Rows are points. Each copy is the shape, with its points in the same order, stretched, turned, moved and blurred by noise. Some copies are also mirrored. Which?
In the rows, 128 means zero.

Shape (6 x 2)
[[155  58]
 [ 88  86]
 [ 81 130]
 [146 189]
 [111 121]
 [109 180]]
Copy 1 (6 x 2)
[[105 200]
 [ 76 142]
 [ 97 113]
 [182 118]
 [117 129]
 [153 100]]
Copy 1 is: mirrored
Copy 2 (6 x 2)
[[129  97]
 [ 69 114]
 [ 74 152]
 [130 198]
 [ 94 150]
 [ 95 193]]
Copy 2 is: only turned

Shape (9 x 4)
[[ 96 128 120 137]
 [ 94 206 176  71]
 [171 138 136 150]
 [ 82 113 202 169]
 [157  95 105 125]
 [ 71 108  90 114]
 [124  97 111 159]
 [113 101 103 134]
 [129  95 134 116]]
Copy 1 (9 x 4)
[[139 145  91 168]
 [ 47 248 118 136]
 [156 141 186 141]
 [ 66 124 108 208]
 [184 113 129 104]
 [158 139  36 149]
 [175 104 112 161]
 [169 120  90 142]
 [141 123 105 116]]
Copy 1 is: only turned
Copy 2 (9 x 4)
[[111 124 127 116]
 [146 235 138 101]
 [119 131 163 179]
 [ 31 179 153  98]
 [134  76 171 147]
 [132  90 108  81]
 [ 97  86 146 144]
 [125  87 140 116]
 [117 109 177 120]]
Copy 2 is: only turned
Copy 3 (9 x 4)
[[ 86 122 129 106]
 [ 96 190 246 125]
 [175 123 139  96]
 [ 65 152 159  15]
 [142  64 126 130]
 [ 46  94 122 143]
 [109  91  99  98]
 [ 94  86 118 121]
 [105  79 158 109]]
Copy 3 is: mirrored
Copy 4 (9 x 4)
[[110 155 117 123]
 [163 156 221  43]
 [171 127 129 183]
 [ 47 119 160 139]
 [152 123  74 165]
 [105 163  95  99]
 [110 142  76 168]
 [115 148  84 141]
 [121 115  93 139]]
Copy 4 is: only turned

Shape (12 x 6)
[[123 191 164 132 115  92]
 [163 201 106 114  50 163]
 [138 119 148 208 198 127]
 [108 104 114 101 155 134]
 [131 154 114 153 107 103]
 [ 89  74 154 145 130 129]
 [177 135  91 120  79 148]
 [ 64  94  69 143 166 151]
 [185 155 103 119  99 127]
 [ 73  92 114 160 154 113]
 [ 98 106 118 159 141  97]
 [121 122 147 172 153 134]]
Copy 1 (12 x 6)
[[108 168 134  70 147 167]
 [125 115 124  44  27 181]
 [170 157  78 170 168 139]
 [100  99 120 132 153 114]
 [158 149 135  99 115 123]
 [112 137 182 179 186 129]
 [138 125 111 114  27 114]
 [171  65 144 136 174  97]
 [117 145  81  86  41 127]
 [157 116 164 146 186  97]
 [155 141 157 141 181 101]
 [138 144 116 149 155 140]]
Copy 1 is: mirrored
Copy 2 (12 x 6)
[[ 97 132  89 123  99 101]
 [138 118 107 126 139 195]
 [107 144 156 106 184   7]
 [131  85 170 138  95  80]
 [123 125 102 165 143 100]
 [ 78 119 192 178 123  76]
 [178 131 138 165 145 132]
 [104  27 176 174 172  91]
 [181 139 120 141 133 114]
 [ 96  76 158 184 152  69]
 [111 108 140 186 141  55]
 [100 138 161 138 158  59]]
Copy 2 is: only turned

Shape (12 x 9)
[[141 131 171  77 129 132 145  69 115]
 [105 181 106  92 179 118 123  70 170]
 [ 61 130 106  90 179 106 153 124  74]
 [ 92  97  92 124  83 108 146 119  90]
 [174  92 141 161  81  98 158 184  97]
 [135 126 153 121  93 144 108 177 161]
 [132 127 104  56  85 100  89 175 179]
 [167  78 167 163 134 140 146 176 158]
 [162 148 151  65 140 124  56 126 141]
 [116 113 170 172 161 124 135 106 124]
 [146  77  84 138 134 140 136 110 160]
 [ 99 163  81 163 112 188 159 161 138]]
Copy 1 (12 x 9)
[[176  96 151  76 121  71 105 152 180]
 [ 71  96 110 136 138  61 107 132 183]
 [142 170 187 213 156  60 121 109 135]
 [142 168 173 169  88 139 165 123 131]
 [166 173 113 100  93 182 132 156  51]
 [ 99  81 109  81 153 164 138 154 111]
 [ 55  47 182  84 146 162 116 162 112]
 [137 107  69  91 141 147 135 114  24]
 [104  73 159  40 155 119  67 129 150]
 [163 137  59 154 127 110 113  87 118]
 [ 91 112 110 105  93 117 150  77  72]
 [ 63 185  95 138 136 126 226 152 130]]
Copy 1 is: only turned
Copy 2 (12 x 9)
[[ 94 140 160 128 168  96 104  53  85]
 [ 61  80 152 172  86 171 107 107  78]
 [ 79 126 126  56 168 178 132 131  50]
 [128 184 119 119 201 112 119 167  65]
 [126 242 118  93 155  97 134 148 174]
 [ 90 157 170 128 139  77 136 178 162]
 [ 50 163 146 160 152  84  79 201 119]
 [124 166 142  78 102  77 123 151 205]
 [ 77 126 182 159 172 142  84 110 152]
 [127 111 123 106 137 138 156  97 158]
 [140 137 135 127 115 104  67 165 123]
 [118 158 208 118  86 123 158 214 103]]
Copy 2 is: only turned
Copy 3 (12 x 9)
[[ 80  82 111 150  84 136 125 133 174]
 [145  94 192 139  68 101  66 112 131]
 [114 139 162 171 131  39 156 169  73]
 [ 87 176 132 203 143 123 150 138 115]
 [106 199  55 146 173 144 165 153 146]
 [136 144 117 112 157 201 122 149 137]
 [138 206 171 121  78 203 127 157 117]
 [120 137  58 109 187 154 100 185 146]
 [111 126 116  85  62 178 117 106 114]
 [123  78  72 160 163 113 111 140 128]
 [ 79 156 110 140 133 132  58 144 136]
 [134 144 181 109 212 124  91 110 132]]
Copy 3 is: only turned
Copy 4 (12 x 9)
[[161 128  90 105 150 195  81  90  50]
 [ 76 190  80 156 154 138  85  73  78]
 [110 132 175 174 223 141  63 161  53]
 [168 147 164 154 183 161 132 197  76]
 [197 101 170  79 134  93 160 183 121]
 [ 98 134 173  76 107 155 171 119 137]
 [ 64 176 177  22 170 141 188 116  90]
 [140  79 147  89  58 109 169 147 110]
 [ 47 119 101  22 159 162 100 101 119]
 [143 118 122 158  86 128  73 161 111]
 [130 116  89 141 116 125 177 161  68]
 [119 140 171 206 159 142 187 102 163]]
Copy 4 is: only turned
